Each row of a before or after table is a point. The points were changed in one or more steps. Then noise was added and the rows were shuffled. The steps act on how far a point lies along the listed directions, d1 being the first. Write out the steps. A step turns or swaps two directions, mirrors them in a line or flattens them onto one, adds a multiple of one to another, or multiplies one. Angles are multiples of 10 degrees, from the lower direction toward the higher: turns from -170 to 170, lines from 10 to 170 but not 90. Use the fewest steps. Two steps may share a direction if one is a turn and the other turns, adds or multiplies; they go together, in the order done. Otherwise the lowest direction goes first.

Directions:
(1): [ 13, -48,  55]
(2): [ 65, -18, -31]
(3): [-34, -53, -39]
Before (9 x 3):
array([[ 12,  28, -11],
       [ 23, -25,  71],
       [-36,  -8,  86],
       [ -4, -32,  45],
       [-45, -30,  38],
       [ 42,  52, -47],
       [ 26,  51, -31],
       [-14, -44,  76],
       [ -9, -41,  39]])
After (9 x 3):
array([[-79,  32,  35],
       [104, -12, -21],
       [-49,  59,   3],
       [-21,  26,  44],
       [-60,  -4,  34],
       [-44,   9,  23],
       [ 49,   7, -14],
       [ 90,   2, -21],
       [-83,  21,   1]])
Steps: add 1 times d3 to d1; turn d1 and d2 by -70 degrees

Directions:
(1): [ 72,   5,  60, -23, -14,  39]
(2): [ 37,  18, -64, -56,  45,   9]
(3): [ 21,  -6,  27, -28,   7, -95]
(4): [-57,  46,  28, -67, -17,  10]
Before (10 x 6):
array([[ 75,  -9,  36, -12,  17, -62],
       [-19,   5, -44,  66, -23, -39],
       [-55,  43,  45, -59, -33,  -7],
       [-78,   9,  38,  26, -21, -82],
       [-46,   7,  59, -13, -29, -10],
       [-43,   0, -17, -17, -14, -81],
       [ 66, -37,  19,  61, -22,   0],
       [ 25,  27, -53, -17,   2,  50],
       [-31,  -8,  74,  51, -36,  57],
       [-35,  47,  54, -87, -17,  40]])
After (10 x 6):
array([[ 61,  14, -24, -10,  26,  72],
       [-11,   2, -52,  75, -25, -18],
       [-74,  45,  12, -53, -25,  27],
       [-52,  51,  50, -90, -14,  13],
       [ 69, -34,  16,  54, -24,  33],
       [-86,  24, -43,  45,  -7,  57],
       [-34,  -8,  90,  45, -37,  16],
       [-58,  15,  21,  -7, -23,  50],
       [-49,   8, -79,  -2,   3,  26],
       [ 35,  17,   3, -30,  -8, -70]])
Steps: turn d1 and d4 by 10 degrees; mirror d2 and d3 in the line at 20 degrees
